Each row of a before or after table is a point. One or more steps were done to the points. Then noise was added and the rows were shuffled. The steps act on columns, c1 being the first. Name the steps. A step turns or swaps two columns, mirrors them in a line or flattens them onto one, adds a multiple of one to another, or multiplies or shifts one. Angles are multiples of 10 degrees, from the lower column toward the higher: turns from -170 to 170, lines from 10 to 170 but not 90. Use the fewest steps. Two steps may share a column if one is a turn and the other turns, adds or multiplies; they go together, in the order done. Otherwise the lowest column goes first.

Before:
[[ 59   3]
 [ -7  35]
 [ -7  36]
 [  6  29]
 [-39  45]
 [-46  11]
 [-30  39]
 [-21  16]
 [-60  45]
 [ 57  30]
 [ 49 -33]
 [-12  32]
 [ 16   3]]
After (13 x 2):
[[-22  10]
 [ 51 -21]
 [ -6  28]
 [-48   7]
 [-41  32]
 [ 16   2]
 [-16  22]
 [  3  20]
 [ -7  26]
 [-60  31]
 [ 58  21]
 [-25  23]
 [ 60   1]]
Steps: multiply c2 by 0.7

Before, 14 rows:
[[-13 -14  -3   0 -35  10]
 [  7  -6   1   8 -11   7]
 [-11  -8 -19 -11 -20  15]
 [ 13 -22 -13   5 -32 -12]
 [ -4   0  -8  -3 -12 -13]
 [ -1  -4   6  11  -6 -11]
 [-10  -2   4  11 -24  -5]
 [ -6 -10  -3  -5 -10   8]
 [  7   2   2  10  -7  -2]
 [-15  -3   6 -13  -9  21]
 [-10  -1  -1 -15 -12  -6]
 [-18   0 -16 -40 -16  -2]
 [ 26   0   1   5 -34  -3]
 [ -3 -39 -13   1 -21 -14]]
After (14 x 6):
[[  9  10  -4  11 -16   7]
 [ -8  11   3 -17 -16   9]
 [-46  19   1 -45 -32  -3]
 [  6 -21 -17   5 -12 -14]
 [ 15  13 -26  26 -29  13]
 [  8  20 -21  60 -15  -1]
 [  8  17   7  -7   1 -10]
 [ -5  24   3 -19  -6  -4]
 [  5  19  -8   9  -3 -11]
 [  8  18  -2  29  -9  -8]
 [ 19  16   9  32 -23  22]
 [ 24   6  -2  20 -42  12]
 [-23  -3 -18 -24 -22 -12]
 [ 26  19   5   7 -19  -8]]
Steps: multiply c1 by 2.5; turn c1 and c4 by -140 degrees; shift c2 by 20; multiply c3 by 1.3; add -0.7 times c6 to c5

Before, 13 rows:
[[ -7   3  -5  18  40   7  14 -18   5   8  -6]
 [  3  17   9   4 -10  18  19 -11  -2   2 -33]
 [  0   3   8  25  -6  -2  17  19   6 -11   5]
 [ -6   3  -5   9  -7 -39  16 -18   6   9   4]
 [ 30   7  15  14   6  -5  10   0  12  11   6]
 [ 39  -6  14  24 -12 -19  14   6 -12   4   0]
 [  5  11   1  26 -18  12 -22  -1   3 -11   3]
 [-19   6  22   4  -5   7  -4  38   7   6 -60]
 [  7  13 -12 -10  27  -8  20 -11   3  -1 -26]
 [ -1   6   0  24  50  -3   9 -22  -5  -3 -10]
 [-19   6  17  -1  23 -22  12  -7 -23   2   8]
 [-16   0  -3  14 -15  14  -7  11 -18   7   6]
 [  2 -24  13 -12  -7  15  17 -20 -14  -8   3]]
After, 13 rows:
[[ 30 -11 -14 -11  -3   8 -21 -12  12  10  -9]
 [ -6  -6  12  -8 -11  38  22 -24   6   5  -1]
 [ -7  -9   4 -15  26  -7  21 -23   5   5 -32]
 [  0 -11  -8 -22   2   3  17  13   6   1  13]
 [  7  -9  13  14  21   6  14 -14   3 -19 -24]
 [ 39  -3 -10 -25 -12  21 -25  18 -12  -2   4]
 [ -1 -14   0 -21  40   2   9 -18  -5   1 -31]
 [-16  -5   0 -13 -16 -15   9  29 -18   4   6]
 [-19  -5 -13   4  16  25  32  16 -23  14 -12]
 [  3  27 -15   3   0 -12  15  -6 -14  -1  11]
 [  3 -17 -12   2  -9 -16  16  -9  -2 -33  -6]
 [-19  -7 -23  -2  -8  -3  15  31   7 -56 -22]
 [  5 -19  -3 -20  -6 -12 -27  -4   3  -4  20]]
Steps: add -1 times c1 to c7; turn c2 and c4 by 160 degrees; turn c3 and c6 by 170 degrees; turn c5 and c10 by 40 degrees; turn c10 and c11 by -70 degrees; add -1 times c9 to c8
